Every row gives one point. Each copy is the shape, with its points in the same order, turned, moved and blurred by noise. Some copies are also mirrored. Which?
In the rows, zero is written as 128.

Shape, 8 rows:
[[159, 118, 119],
[130, 141, 124],
[122, 70, 84],
[95, 110, 77],
[110, 130, 133],
[133, 158, 160],
[171, 162, 150],
[146, 135, 153]]
Copy 1, 8 rows:
[[110, 116, 106],
[119, 113, 141],
[124, 43, 91],
[117, 46, 142],
[141, 103, 144],
[131, 145, 148],
[107, 159, 130],
[134, 143, 125]]
Copy 1 is: only turned
Copy 2 (8 x 3):
[[136, 105, 103],
[116, 125, 117],
[107, 49, 121],
[67, 73, 118],
[109, 123, 137],
[127, 159, 134],
[151, 154, 91],
[146, 138, 130]]
Copy 2 is: only turned
Copy 3, 8 rows:
[[127, 152, 101],
[121, 127, 131],
[55, 145, 88],
[63, 108, 112],
[103, 130, 141],
[152, 138, 153],
[174, 139, 123],
[140, 159, 136]]
Copy 3 is: mirrored
Copy 4 (8 x 3):
[[149, 138, 153],
[113, 133, 140],
[177, 186, 104],
[126, 188, 107],
[123, 131, 112],
[102, 99, 143],
[127, 95, 175],
[132, 110, 146]]
Copy 4 is: only turned

Shape (10 x 4):
[[135, 179, 85, 97],
[95, 97, 140, 115],
[98, 94, 134, 152],
[115, 115, 113, 151],
[122, 132, 131, 108],
[129, 138, 84, 97],
[129, 151, 117, 108],
[57, 108, 139, 125],
[132, 175, 136, 138],
[150, 173, 92, 91]]
Copy 1, 10 rows:
[[186, 118, 107, 79],
[94, 104, 135, 128],
[86, 135, 114, 139],
[114, 142, 102, 130],
[137, 118, 140, 115],
[165, 104, 102, 108],
[154, 126, 127, 104],
[69, 111, 128, 100],
[150, 168, 135, 91],
[195, 117, 116, 94]]
Copy 1 is: only turned
Copy 2 (10 x 4):
[[89, 186, 133, 106],
[107, 80, 139, 100],
[124, 73, 108, 102],
[130, 109, 102, 99],
[105, 117, 141, 121],
[110, 153, 145, 88],
[102, 142, 133, 115],
[79, 65, 112, 86],
[92, 140, 102, 147],
[97, 182, 145, 115]]
Copy 2 is: only turned

Shape (12 x 6):
[[153, 120, 100, 94, 143, 136],
[128, 163, 86, 116, 143, 142],
[177, 93, 188, 172, 130, 149],
[81, 131, 153, 163, 104, 127],
[110, 83, 171, 142, 89, 159],
[77, 129, 142, 131, 131, 131],
[97, 102, 124, 171, 86, 107],
[113, 127, 110, 149, 113, 139],
[142, 122, 79, 124, 159, 128],
[164, 99, 178, 141, 151, 123],
[138, 153, 116, 101, 130, 124],
[171, 105, 111, 114, 160, 157]]
Copy 1 (12 x 6):
[[131, 102, 93, 160, 114, 111],
[147, 104, 88, 143, 138, 154],
[144, 189, 167, 142, 145, 67],
[141, 164, 146, 76, 116, 149],
[168, 180, 148, 100, 83, 100],
[123, 155, 108, 90, 105, 146],
[145, 130, 173, 89, 97, 143],
[153, 130, 133, 122, 120, 151],
[124, 106, 116, 170, 122, 149],
[111, 172, 133, 138, 138, 73],
[139, 108, 90, 126, 134, 117],
[133, 136, 110, 189, 127, 104]]
Copy 1 is: mirrored
Copy 2 (12 x 6):
[[86, 149, 122, 147, 124, 145],
[124, 159, 90, 118, 115, 136],
[132, 89, 139, 171, 208, 87],
[144, 66, 103, 104, 121, 80],
[105, 49, 114, 145, 151, 107],
[112, 95, 96, 85, 125, 101],
[130, 79, 123, 133, 99, 64],
[126, 114, 97, 127, 115, 106],
[91, 170, 103, 132, 116, 110],
[111, 118, 151, 141, 187, 94],
[120, 137, 119, 125, 121, 137],
[82, 150, 112, 163, 158, 124]]
Copy 2 is: mirrored
Copy 3, 12 rows:
[[158, 112, 130, 146, 146, 143],
[134, 122, 84, 136, 145, 159],
[94, 163, 197, 163, 112, 97],
[84, 123, 112, 95, 109, 81],
[81, 97, 168, 121, 127, 78],
[111, 118, 99, 116, 123, 82],
[95, 105, 142, 81, 89, 107],
[102, 112, 117, 119, 118, 128],
[159, 111, 108, 148, 114, 155],
[133, 159, 175, 153, 121, 89],
[143, 133, 112, 116, 154, 137],
[147, 122, 141, 183, 133, 147]]
Copy 3 is: only turned
Copy 4 (12 x 6):
[[118, 85, 112, 91, 131, 117],
[106, 108, 111, 116, 108, 161],
[109, 104, 194, 166, 184, 92],
[172, 150, 158, 156, 146, 150],
[171, 119, 187, 117, 164, 109],
[167, 136, 121, 123, 157, 158],
[189, 118, 143, 174, 133, 115],
[147, 102, 138, 145, 122, 141],
[122, 70, 95, 120, 125, 137],
[99, 118, 144, 144, 189, 91],
[107, 123, 110, 102, 121, 133],
[102, 59, 134, 109, 148, 119]]
Copy 4 is: mirrored

Shape, 11 rows:
[[141, 79, 134, 174, 79, 163, 112, 82],
[132, 172, 151, 121, 154, 148, 175, 117],
[145, 119, 121, 79, 106, 109, 108, 140],
[147, 159, 96, 153, 104, 136, 172, 158],
[114, 159, 138, 98, 136, 117, 86, 164],
[115, 107, 139, 132, 179, 124, 106, 72],
[108, 144, 138, 132, 122, 115, 140, 93],
[128, 82, 128, 144, 39, 73, 151, 99],
[101, 147, 128, 95, 176, 126, 136, 145],
[147, 152, 108, 125, 122, 135, 100, 114],
[111, 134, 105, 121, 94, 143, 145, 110]]
Copy 1:
[[81, 150, 112, 135, 155, 65, 165, 77],
[186, 165, 119, 134, 159, 145, 121, 135],
[117, 100, 147, 102, 116, 148, 166, 146],
[143, 184, 140, 163, 98, 125, 133, 143],
[146, 106, 97, 104, 97, 158, 149, 140],
[131, 113, 108, 92, 186, 121, 90, 101],
[154, 142, 133, 109, 140, 121, 136, 100],
[97, 165, 192, 79, 121, 76, 182, 96],
[146, 124, 110, 106, 132, 186, 106, 138],
[138, 103, 127, 141, 127, 117, 145, 124],
[132, 151, 146, 139, 128, 139, 153, 87]]
Copy 1 is: mirrored
Copy 2:
[[112, 151, 113, 179, 114, 209, 141, 192],
[116, 103, 75, 127, 107, 133, 158, 83],
[170, 131, 141, 123, 117, 120, 113, 146],
[92, 100, 78, 148, 134, 102, 135, 155],
[140, 135, 162, 128, 157, 115, 136, 100],
[104, 146, 152, 127, 63, 174, 145, 101],
[120, 141, 109, 162, 94, 141, 120, 105],
[147, 163, 96, 210, 77, 121, 103, 197],
[124, 139, 128, 99, 115, 106, 151, 83],
[110, 106, 141, 136, 131, 153, 104, 126],
[113, 147, 88, 142, 124, 148, 113, 136]]
Copy 2 is: only turned

Shape (13 x 8):
[[72, 123, 109, 158, 119, 130, 130, 151],
[88, 125, 88, 134, 124, 104, 152, 151],
[134, 163, 149, 106, 139, 156, 103, 116],
[142, 127, 156, 114, 133, 118, 126, 135],
[152, 105, 149, 91, 91, 216, 117, 92],
[109, 112, 143, 130, 163, 130, 137, 109],
[172, 113, 130, 109, 109, 177, 92, 56],
[166, 124, 115, 103, 130, 175, 103, 138],
[177, 81, 161, 112, 94, 169, 88, 96],
[103, 148, 106, 190, 133, 113, 136, 154],
[94, 150, 100, 134, 107, 92, 141, 138],
[135, 129, 118, 147, 169, 107, 178, 127],
[125, 145, 138, 155, 114, 123, 168, 132]]
Copy 1:
[[156, 162, 104, 87, 99, 121, 152, 131],
[143, 136, 88, 71, 113, 112, 120, 133],
[130, 110, 177, 132, 141, 118, 142, 114],
[150, 100, 130, 145, 129, 128, 129, 125],
[90, 94, 186, 165, 63, 120, 172, 121],
[137, 119, 123, 117, 122, 166, 128, 103],
[63, 87, 156, 172, 126, 125, 187, 114],
[89, 127, 167, 156, 114, 100, 120, 131],
[91, 98, 143, 204, 88, 121, 170, 116],
[158, 166, 100, 86, 152, 128, 146, 157],
[152, 116, 90, 80, 132, 98, 139, 130],
[132, 115, 106, 103, 151, 166, 107, 162],
[155, 107, 117, 108, 124, 137, 152, 170]]
Copy 1 is: mirrored
Copy 2, 13 rows:
[[119, 120, 99, 119, 165, 99, 178, 162],
[90, 99, 118, 109, 158, 112, 159, 165],
[150, 127, 130, 149, 128, 88, 113, 95],
[124, 141, 146, 136, 117, 129, 132, 117],
[190, 78, 110, 172, 79, 125, 155, 78],
[142, 123, 141, 120, 166, 136, 148, 110],
[211, 81, 124, 149, 93, 137, 102, 110],
[145, 108, 93, 122, 86, 117, 116, 94],
[203, 117, 124, 147, 63, 152, 139, 114],
[105, 143, 88, 128, 176, 116, 141, 172],
[95, 107, 132, 133, 150, 98, 140, 178],
[91, 120, 130, 123, 176, 160, 121, 125],
[102, 125, 116, 172, 154, 134, 140, 145]]
Copy 2 is: mirrored
